Every row gives one point. A path goes straight from each point to the next, and from the last back to the first. The post is the endless flat space through its rows: a point in 2 columns, a line in 3, a plane in 4, and so on, so that a path can go around it. Count how often the path circles the post. Going back the other way cancels.

Post (2 x 3):
0: -24  15  22
1:  10 -16  -5
Path (20 x 3):
0:   2   3  24
1: -27  12  33
2: -28  -1  -9
3:   0  10 -11
4:   3  49  45
5:  18  23  -9
6: -47   7 -19
7:  -3 -43  -3
8:  24 -23  18
9:  52   2  16
10: -12  46  21
11:  35  11  58
12: -37  21  45
13: -47   6 -14
14: -26  17   1
15:  65  -7  13
16:  47 -41   3
17: -68  22  23
18: -25  10 -40
19:  -4  39  24
Times around: 2

Post (7 x 8):
0:  20 -11  36  45  47  20  33 -26
1: -29  45 -47  -6 -40 -17  -5  10
2:   2   2  10   1 -24   3  -2   9
3:  25   4  24  18  51  33  10   4
4: -22  -7 -29 -22 -11 -16  14  28
5: -24  -3  -6   9  12  -6 -21   8
6: -36  31  34  -9  27  16  -3 -28
Path (27 x 8):
0: -51  63 -32 -31  -8  41 -40   5
1:  19  36 -20  14  10  19  24 -40
2:  48  41 -41  23  28  -4  47 -12
3: -26  -4  49 -57  53  10 -54  19
4: -58  74   3 -27 -15  -1  -3 -48
5:  16 -18   8 -13 -13  21   0  24
6: -12 -32  24  -9  31  39  26  13
7: -18  41 -10  24  -4  -1 -10  15
8: -15  13 -23 -12  10 -12   8  25
9:  19   0  24  12 -21 -14  15 -27
10:  23  34 -57   9  50  24 -15  11
11:   7   4  -7  40  15  26  -3  -5
12: -37  39  -6  -9 -14  16  -6   2
13:  -3  -7  58  32  26  -3  76 -14
14:   2  54  32  66  13  -7 -36 -39
15: -21  17  -9 -40  -9  -7 -45  25
16:  39  28 -40 -21  52  43  11  39
17: -20 -15 -24  -1  11  22  30  -7
18: -11   4  -6  -8 -18  13  11  29
19: -33 112 -18  28 -56  -6 -27 -15
20:  29 -13  60 -20   0  43  14  35
21: -57  -2 -43   7 -34  -7 -15  19
22:  -6  48 -20 -10 -19  19  13 -19
23:  22  21  18  -4   2   9  41 -20
24:  57 -10   4  -7  38  21  -5  62
25: -43  26   5 -40 -16  -7  16  10
26: -47   3  16  -4   7   7 -58  24
Times around: 1
